Every row gives one point. To make a cloud, some directions were put in groups of two or more. Within a group, all points are equally far from the middle, so they leave a hole (a ring in 2 directions, a hollow ball in 3). The other directions are filled evenly. Then the cloud was stretched, turned, moved and blurred a little. Count the holes, and give their numbers of directions, smallest first.

Cloud (20 x 3):
[[ 5.3  4.3  1.9]
 [-3.6  0.8  3.6]
 [ 4.2  4.3 -0.2]
 [ 6.3  1.5  0.6]
 [-2.1  4.6 -3.4]
 [-1.0 -5.0 -4.2]
 [ 4.5  4.7  1.7]
 [ 2.3  5.1  0.1]
 [-0.7 -4.4 -0.4]
 [ 3.3  4.6 -0.7]
 [ 5.8  0.8 -1.4]
 [-3.6  4.0 -3.3]
 [ 3.1  1.5 -7.5]
 [-6.1  1.1 -3.6]
 [ 0.4  4.0 -6.8]
 [ 3.0  3.4 -4.4]
 [-2.4  3.7  4.0]
 [ 4.5  3.7 -1.0]
 [ 6.2 -1.1  1.3]
 [ 2.9  3.9 -3.3]]
Holes: 1 (2)

Cloud (26 x 4):
[[-1.6  1.8  4.8 -3.3]
 [ 3.2  5.5  1.1 -5.6]
 [ 3.4  6.4  2.9 -2.6]
 [-1.3 -5.6 -2.5  2.6]
 [ 4.9 -4.3  1.4  1.0]
 [ 3.0 -5.1  3.8  1.5]
 [-1.3  5.8 -3.5 -0.4]
 [-0.4  5.2 -3.1 -7.5]
 [ 2.0 -4.5  4.3  2.9]
 [ 2.5  6.4  2.6  0.8]
 [-0.3  4.4  4.7 -3.5]
 [ 4.0  5.7  1.8 -3.9]
 [-5.3 -0.5 -1.1 -2.0]
 [-1.6 -6.1 -2.8 -4.2]
 [-1.5  4.9  2.2 -5.7]
 [ 5.4 -1.9  0.6 -3.5]
 [-1.2  2.5  5.0 -3.2]
 [ 0.2  2.4 -7.2 -4.6]
 [ 1.1  4.9  5.4 -1.0]
 [-0.7  0.4  3.5  4.3]
 [ 3.8 -4.8  0.1  2.8]
 [-3.6 -3.5 -1.5  2.1]
 [ 5.7  3.8  0.7 -2.3]
 [-0.9 -5.7 -3.1 -4.9]
 [ 1.2  5.2  5.1 -1.3]
 [ 4.7  3.1 -2.5  0.6]]
Holes: 2 (2, 2)

Cloud (46 x 6):
[[ 6.0  1.8  1.3 -1.4 -6.2  1.1]
 [-0.9  0.3 -0.3 -5.5 -4.0 -2.6]
 [-4.1 -5.7 -4.9 -4.7  0.1  3.8]
 [-3.5  0.1 -5.4 -2.1 -1.8 -1.7]
 [ 0.6 -2.2  0.4  4.1  1.9 -6.0]
 [ 0.9 -2.0 -5.8 -1.1 -1.3 -4.4]
 [ 0.8  5.5 -6.1  0.5 -3.4 -1.2]
 [-2.0  3.7  1.0 -2.5  3.4 -1.2]
 [-1.0 -1.7  1.2 -3.0 -8.6  3.5]
 [-5.2 -5.5  1.6  1.6 -2.5 -2.3]
 [-2.1  1.5  5.7 -1.7  1.2  2.6]
 [ 3.7 -6.9 -3.6 -1.5 -1.9 -0.5]
 [-6.2 -5.4  4.6 -0.3 -1.7  0.1]
 [-2.0 -4.0 -3.8 -2.0  7.2 -1.2]
 [-2.4 -4.5 -1.8  4.7  3.2  0.8]
 [ 2.5  1.4 -1.4  4.3 -2.8 -6.4]
 [-1.5 -4.3 -6.1 -2.9 -3.8  6.0]
 [ 7.6  1.9 -4.7 -1.9 -0.9 -1.3]
 [-7.8  0.8  0.5  3.2  0.3  1.3]
 [-4.3 -5.0  4.2 -4.2  3.3  4.9]
 [ 5.5 -3.4 -3.9 -5.5  3.6  0.4]
 [ 5.5  1.5 -3.6 -0.9 -1.9 -5.2]
 [-4.3 -2.9 -0.9 -7.3 -1.0  2.7]
 [ 4.8  2.9 -6.3  3.3 -6.0  1.3]
 [ 2.2 -3.6 -1.5 -7.6  2.1 -2.5]
 [-0.4  2.0 -2.6 -2.7 -4.0 -4.1]
 [ 4.0  4.4 -0.1  1.9 -7.7  0.3]
 [ 0.8  5.3 -1.9 -0.4  0.9  5.3]
 [-2.8  1.5 -4.5 -1.8 -4.2 -1.8]
 [-2.3  4.7  4.0  2.9 -0.7 -1.4]
 [ 3.0 -1.2 -5.7 -2.7  2.0 -3.9]
 [-2.7  3.7 -3.3 -0.2 -0.9  7.1]
 [ 2.7  4.8 -1.9  5.0 -6.9 -1.6]
 [ 4.9 -1.4 -1.5 -6.9  1.6 -2.0]
 [ 2.6  1.8  5.7  0.3  1.1  0.0]
 [ 3.2 -0.6  3.6  1.1  4.8 -3.9]
 [-2.9 -6.2  2.4  1.3 -1.7  4.4]
 [-2.8 -1.6  3.3 -4.2  5.9 -2.0]
 [ 3.4 -0.2  5.4 -2.7 -5.5 -0.2]
 [ 5.9  3.4 -2.7 -3.8 -2.7  2.7]
 [-5.1 -4.2 -4.7 -1.4  2.4  6.4]
 [ 3.8 -1.3 -1.5 -3.8  7.1  0.4]
 [-0.6  0.7 -7.2  2.3 -6.9  2.5]
 [ 2.2  2.5  3.4  1.8 -2.7 -6.1]
 [ 6.9  1.7 -1.1  2.0 -5.4  1.1]
 [-0.7 -6.0 -1.8 -4.8  4.7  6.5]]
Holes: 2 (2, 4)
